Each row of a before or after table is a point. The points were changed in one or more steps. Then noise was added and the rows were shuffled. The steps act on columns, c1 being the first. What was done? A step turns or swaps two columns, mirrors them in a line or flattens them onto one, adds a multiple of one to another, or multiplies or shifts one. Angles are multiples of 10 degrees, from the lower column toward the higher: turns from -170 to 170, lines from 10 to 170 but not 90. Use the fewest steps. Two steps may share a column if one is a turn and the other turns, adds or multiplies; they go together, in the order done. Otherwise the lowest column goes first.
(in the rows, 128 means zero)

Before (12 x 3):
| 141 | 126 | 121 |
| 141 | 141 | 166 |
|  77 | 125 | 125 |
| 105 | 122 | 120 |
| 120 |  99 | 166 |
| 122 | 119 | 109 |
| 144 | 110 | 183 |
| 116 |  91 | 158 |
| 140 | 105 | 167 |
| 159 |  89 | 188 |
| 104 | 170 | 132 |
| 122 | 130 | 108 |
After (12 x 3):
|  94 | 117 | 111 |
| 159 |  90 | 158 |
| 225 | 110 | 181 |
|  91 | 124 | 120 |
| 176 |  98 | 168 |
| 253 |  86 | 188 |
| 199 | 141 | 167 |
| 111 | 169 | 130 |
|  94 | 130 | 110 |
| 198 | 104 | 166 |
|  70 | 124 | 124 |
| 131 | 126 | 120 |
Steps: add 1.5 times c3 to c1

Before (8 x 8):
| 151 |  81 | 176 | 169 |  73 | 151 | 187 | 139 |
| 156 |  66 | 141 | 193 |  88 | 152 | 121 | 128 |
| 194 | 115 | 162 | 200 |  81 | 110 | 140 | 179 |
| 156 | 107 |  98 | 146 | 120 |  87 | 141 |  76 |
| 144 | 109 | 157 |  58 | 197 | 173 | 161 | 104 |
| 154 | 153 | 138 | 115 | 153 | 139 | 131 |  47 |
| 123 | 158 | 114 | 183 | 188 |  99 | 133 |  90 |
| 116 | 138 | 157 | 130 | 158 |  92 | 114 |  95 |
After (8 x 8):
| 142 | 105 | 157 |  59 | 197 | 167 |  57 | 136 |
| 154 |  96 | 100 | 149 | 119 |  80 | 167 | 119 |
| 156 |  54 | 141 | 193 |  86 | 153 | 217 | 133 |
| 151 |  67 | 176 | 170 |  76 | 154 | 252 | 131 |
| 196 |  78 | 160 | 200 |  82 | 121 | 251 | 125 |
| 115 | 145 | 158 | 130 | 159 |  90 | 114 | 122 |
| 154 | 140 | 138 | 117 | 154 | 126 | 111 | 128 |
| 122 | 163 | 116 | 182 | 189 |  90 | 216 | 122 |
Steps: add -0.5 times c1 to c2; add 1.5 times c4 to c7; flatten c6 and c8 onto the line at 10 degrees

Before (14 x 12):
| 100 | 120 | 107 | 140 | 134 | 127 | 133 | 122 | 129 | 181 | 122 | 153 |
| 156 |  84 | 106 | 119 |  84 | 140 | 134 | 165 | 147 | 115 | 138 |  77 |
|  98 | 166 | 118 | 138 | 113 |  98 | 140 | 109 | 174 | 145 | 110 | 123 |
| 141 | 128 | 150 | 111 | 139 |  97 | 130 | 101 | 104 | 147 | 131 | 164 |
| 121 | 119 |  77 | 127 | 105 |  97 | 164 | 109 | 124 | 136 | 117 | 128 |
| 116 | 160 | 114 | 130 | 136 | 130 | 155 | 112 | 118 | 153 | 125 | 135 |
| 117 | 119 | 129 | 134 | 160 | 102 | 148 | 153 | 107 | 112 | 129 | 176 |
| 118 | 170 |  88 | 129 |  92 | 142 | 127 | 124 | 117 | 138 | 124 | 145 |
| 124 | 140 |  89 | 141 | 136 | 114 | 107 | 115 | 125 | 135 |  92 | 114 |
| 108 | 113 | 127 | 133 | 169 | 117 | 133 |  96 | 109 | 113 | 171 | 154 |
| 144 |  82 |  86 |  68 | 109 | 164 | 150 | 157 | 162 | 103 | 103 |  78 |
|  82 | 130 | 119 | 128 |  95 | 122 | 124 | 104 | 124 | 131 | 102 | 143 |
| 127 |  94 | 113 | 105 | 103 | 147 | 161 | 161 | 115 | 114 | 109 |  53 |
| 164 |  75 | 111 | 130 |  98 | 175 | 168 | 141 | 149 |  97 |  95 |  81 |
After (14 x 12):
| 139 | 129 | 210 |  95 | 138 | 154 | 128 | 101 | 119 | 147 | 133 |  88 |
| 126 |  93 | 173 |  83 | 104 | 121 | 161 | 161 | 122 | 114 | 128 | 208 |
| 156 |  84 | 165 | 110 |  85 | 113 | 134 | 164 | 135 | 115 | 149 | 174 |
| 118 | 169 | 149 | 130 |  93 | 118 | 127 | 124 | 122 | 138 | 113 | 116 |
| 125 | 140 | 148 | 154 | 136 | 157 | 107 | 115 | 128 | 135 | 111 | 150 |
| 117 | 119 | 189 | 140 | 160 | 149 | 148 | 151 | 120 | 112 | 125 |  79 |
|  96 | 167 | 179 | 148 | 114 | 162 | 141 | 109 | 146 | 145 | 128 | 134 |
| 144 |  82 | 145 |   7 | 108 | 111 | 151 | 157 | 141 | 103 | 107 | 188 |
| 116 | 160 | 174 | 132 | 135 | 127 | 155 | 111 | 125 | 153 | 123 | 122 |
|  82 | 130 | 179 | 127 |  94 | 147 | 123 | 106 | 127 | 131 | 105 | 120 |
| 107 | 112 | 187 | 138 | 169 | 116 | 132 |  96 | 121 | 113 | 159 |  89 |
| 121 | 120 | 136 | 126 | 105 | 161 | 164 | 110 | 126 | 136 | 134 | 125 |
|  99 | 121 | 167 | 153 | 133 | 132 | 135 | 122 | 129 | 181 | 115 | 106 |
| 165 |  76 | 170 | 132 |  98 | 104 | 168 | 141 | 136 |  96 |  94 | 191 |
Steps: shift c3 by 60; multiply c4 by 2; turn c6 and c11 by 150 degrees; turn c11 and c12 by 160 degrees; multiply c9 by 0.4

Before (9 x 20):
|  65 |  94 | 122 |  97 | 154 |  86 |  86 | 115 |  48 | 158 | 175 | 125 |  88 | 232 | 175 |  98 | 160 | 140 | 121 | 155 |
|  75 | 177 | 133 | 170 |  39 | 193 | 185 | 188 |  79 |  62 | 128 | 156 | 176 | 122 |  92 | 180 |  81 |  52 | 157 | 107 |
|  71 |  64 | 124 |  63 | 108 |  80 | 109 |  84 |  28 | 171 | 159 | 146 |  52 | 192 | 118 |  90 | 130 | 171 | 133 | 170 |
|  28 |  32 | 133 |  67 | 130 | 176 | 154 | 106 | 169 |  78 |  60 |  86 | 129 | 146 | 161 | 122 | 116 | 178 | 132 | 148 |
| 170 | 188 | 158 | 187 | 139 | 103 | 180 | 156 | 107 | 159 | 161 | 168 | 109 |  91 |  91 |  88 | 167 | 122 |  43 | 160 |
|  41 | 103 | 102 |  69 |  91 | 198 |  76 | 151 |  89 | 105 |  61 |  96 | 108 | 143 | 160 |  90 | 132 | 182 | 156 | 134 |
| 161 | 125 | 144 | 130 | 150 | 125 | 167 | 204 | 156 |  92 |  88 | 210 | 172 | 119 |  76 | 104 | 131 |  81 |  72 | 119 |
| 151 | 145 | 139 | 114 | 206 | 100 | 184 | 119 | 129 | 168 | 117 | 216 | 136 | 126 | 103 | 131 | 149 |  76 | 122 | 182 |
| 114 |  88 |  96 |  97 | 115 | 139 |  97 | 139 | 147 |  88 |  57 |  93 |  92 | 151 | 128 | 148 | 127 | 117 | 128 | 123 |
After (9 x 20):
| 161 | 161 | 140 | 129 | 152 | 109 |  97 | 205 | 139 | 194 |  87 | 210 | 171 | 116 |  77 | 104 | 137 | 163 | 131 | 118 |
|  76 | 140 | 132 | 172 |  38 | 190 | 114 | 187 |  73 | 136 | 128 | 156 | 174 | 121 |  92 | 179 | 157 | 218 | 198 | 108 |
| 170 |  87 | 156 | 188 | 137 | 124 |  64 | 156 | 132 | 187 | 159 | 167 | 109 |  92 |  92 |  89 | 130 | 171 |  59 | 160 |
| 151 | 149 | 139 | 114 | 207 | 109 |  71 | 119 | 140 | 112 | 116 | 215 | 136 | 125 | 103 | 132 | 139 | 176 |  89 | 181 |
| 114 | 165 |  96 |  98 | 113 | 125 | 151 | 141 | 130 | 147 |  60 |  95 |  93 | 150 | 127 | 148 | 123 | 112 | 163 | 126 |
|  38 | 111 |  99 |  68 |  91 | 189 | 165 | 153 |  79 | 115 |  65 |  97 | 107 | 144 | 160 |  90 | 113 |  73 | 163 | 133 |
|  65 | 146 | 122 |  97 | 156 | 143 | 142 | 116 | 115 | 120 | 175 | 125 |  89 | 231 | 176 |  99 | 107 |  97 |  97 | 157 |
|  26 | 170 | 133 |  67 | 130 | 136 | 116 | 107 | 121 | 149 |  59 |  86 | 129 | 148 | 162 | 125 | 138 |  29 | 173 | 149 |
|  72 | 148 | 122 |  64 | 107 | 150 | 142 |  84 | 111 | 102 | 157 | 145 |  52 | 190 | 119 |  89 | 123 |  54 |  95 | 169 |
Steps: turn c2 and c18 by 140 degrees; flatten c6 and c9 onto the line at 140 degrees; turn c7 and c17 by 140 degrees; multiply c17 by 0.4; mirror c10 and c19 in the line at 120 degrees

Before (11 x 32):
| 170 | 162 |  39 | 146 | 124 | 167 | 151 |  98 |  99 | 155 | 129 |  27 | 124 | 160 |  92 |  93 | 145 | 144 | 200 | 182 | 139 | 239 |  72 | 134 | 190 | 138 | 130 | 150 | 112 | 157 |  47 | 151 |
|  29 |  77 | 112 | 171 |  59 |  65 | 181 |  93 |  80 | 148 | 120 | 114 |  35 |  93 |  68 | 114 | 117 | 107 |  97 | 114 | 151 | 164 | 144 |  93 | 117 | 143 |  64 | 135 | 123 | 147 | 127 | 109 |
|  98 |  67 |  75 | 159 |  94 |  95 |  96 | 118 | 107 | 135 | 125 | 147 |  61 |  48 |  34 | 117 | 132 |  87 | 107 | 123 | 172 | 131 | 155 |  86 |  85 | 145 |  89 | 158 | 150 | 109 |  98 | 132 |
| 102 |  92 | 102 | 234 |  81 |  75 | 142 | 106 | 117 | 155 | 152 | 112 |  83 | 106 |  95 | 149 | 115 | 100 | 104 | 101 | 137 | 109 | 162 | 136 |  72 | 165 |  93 | 126 | 168 | 161 | 109 | 112 |
|  85 | 104 |  64 | 185 |  96 | 125 | 119 | 128 | 133 | 126 | 108 | 161 |  53 | 111 |  93 | 154 | 114 | 147 |  98 | 138 | 131 | 121 | 188 |  49 | 113 | 171 | 104 | 105 | 121 | 116 | 149 |  73 |
| 134 | 161 | 149 | 128 | 174 | 128 |  93 | 249 | 138 |  69 | 144 | 107 |  73 | 120 | 120 | 129 |  70 |  81 | 105 |  79 |  87 |  82 |  77 |  84 | 124 | 201 | 124 |  54 | 120 |  71 | 125 | 123 |
|  71 |  85 | 126 | 160 | 123 | 125 | 111 | 101 | 163 | 145 | 152 | 129 |  55 |  85 |  81 | 180 |  84 | 119 | 103 |  56 | 129 |  95 | 129 | 106 |  89 | 142 |  70 | 128 | 112 |  81 | 155 |  69 |
| 131 | 166 |  96 |  90 | 150 | 159 | 106 | 180 | 161 | 109 | 162 |  69 | 169 | 128 | 118 |  76 | 127 | 128 | 100 | 128 |  71 | 154 | 133 | 128 | 176 | 164 | 138 |  95 |  94 | 108 | 107 | 182 |
| 149 | 163 | 177 |  95 | 140 | 172 | 111 | 196 | 156 |  98 | 145 |  95 | 162 | 156 | 117 |  89 |  36 | 135 | 108 | 122 | 107 | 103 |  68 |  71 | 163 | 168 | 166 | 127 | 145 | 124 |  73 | 169 |
| 149 | 226 |  87 | 103 | 164 | 140 | 151 | 156 |  78 | 131 | 134 |  57 | 203 | 132 | 112 |  97 | 104 | 154 | 157 | 164 | 145 | 113 |  47 | 115 | 159 | 163 | 144 | 140 |  87 | 142 |  88 | 214 |
| 165 | 166 |  82 | 101 | 155 | 166 | 142 | 192 | 151 |  98 | 146 | 111 | 127 | 197 |  96 | 100 | 113 | 142 | 157 | 160 | 101 | 113 |  63 | 153 | 209 | 146 | 120 | 136 |  96 | 145 |  92 | 218 |
After (11 x 32):
| 181 | 168 |  82 | 168 | 155 | 113 | 143 | 192 | 150 |  98 | 146 | 112 | 123 | 197 |  96 | 138 | 115 | 141 | 158 | 159 | 101 | 116 |  63 | 152 | 205 | 155 | 119 | 109 |  95 | 127 |  90 | 222 |
|  25 |  78 | 111 |  95 |  58 | 132 | 181 |  89 |  77 | 147 | 121 | 112 |  34 |  93 |  67 | 161 | 118 | 106 |  98 | 114 | 150 | 162 | 144 |  96 | 117 | 154 |  64 | 105 | 125 |  71 | 127 | 109 |
| 187 | 163 |  39 | 131 | 125 | 116 | 148 |  96 |  98 | 154 | 127 |  26 | 126 | 162 |  93 | 169 | 144 | 144 | 199 | 183 | 138 | 241 |  73 | 136 | 192 | 144 | 131 | 119 | 111 | 115 |  48 | 152 |
| 165 | 165 | 177 | 176 | 139 | 102 | 115 | 196 | 154 |  96 | 144 |  89 | 163 | 159 | 118 | 145 |  38 | 140 | 106 | 120 | 105 | 103 |  68 |  71 | 164 | 192 | 166 |  96 | 144 | 145 |  73 | 167 |
|  85 | 107 |  63 |  67 |  97 | 111 | 121 | 130 | 133 | 126 | 108 | 161 |  51 | 114 |  91 | 136 | 114 | 148 |  97 | 138 | 129 | 122 | 186 |  51 | 114 | 197 | 104 |  77 | 121 | 126 | 150 |  74 |
| 111 | 162 | 149 | 127 | 170 | 132 |  91 | 248 | 142 |  68 | 143 | 104 |  74 | 117 | 119 | 129 |  68 |  80 | 103 |  79 |  86 |  80 |  79 |  87 | 123 | 247 | 124 |  23 | 123 | 182 | 126 | 121 |
| 138 | 165 |  96 | 186 | 149 | 101 | 107 | 181 | 161 | 108 | 161 |  69 | 169 | 131 | 118 | 153 | 123 | 129 | 100 | 130 |  70 | 154 | 132 | 123 | 174 | 187 | 138 |  66 |  93 | 155 | 106 | 182 |
|  91 |  91 | 104 |  26 |  79 | 161 | 142 | 108 | 117 | 153 | 153 | 114 |  82 | 105 |  96 | 163 | 113 |  99 | 105 | 102 | 136 | 112 | 162 | 137 |  71 | 186 |  92 |  97 | 167 |  78 | 111 | 111 |
|  83 |  70 |  77 | 108 |  91 | 142 |  94 | 116 | 109 | 135 | 127 | 152 |  57 |  50 |  34 | 152 | 128 |  90 | 108 | 122 | 170 | 131 | 156 |  86 |  82 | 157 |  87 | 128 | 150 | 131 |  97 | 131 |
| 158 | 227 |  87 | 165 | 163 | 128 | 151 | 155 |  77 | 131 | 133 |  58 | 204 | 134 | 113 | 142 | 105 | 155 | 155 | 167 | 145 | 114 |  47 | 113 | 160 | 185 | 145 | 108 |  89 | 122 |  88 | 216 |
|  66 |  85 | 126 |  78 | 122 | 103 | 106 | 100 | 166 | 148 | 154 | 130 |  54 |  86 |  83 | 100 |  86 | 116 | 105 |  56 | 126 |  96 | 125 | 104 |  91 | 151 |  68 |  99 | 111 | 153 | 152 |  68 |
Steps: turn c1 and c6 by 150 degrees; turn c1 and c30 by -160 degrees; turn c4 and c16 by 150 degrees; multiply c26 by 1.6; shift c28 by -30
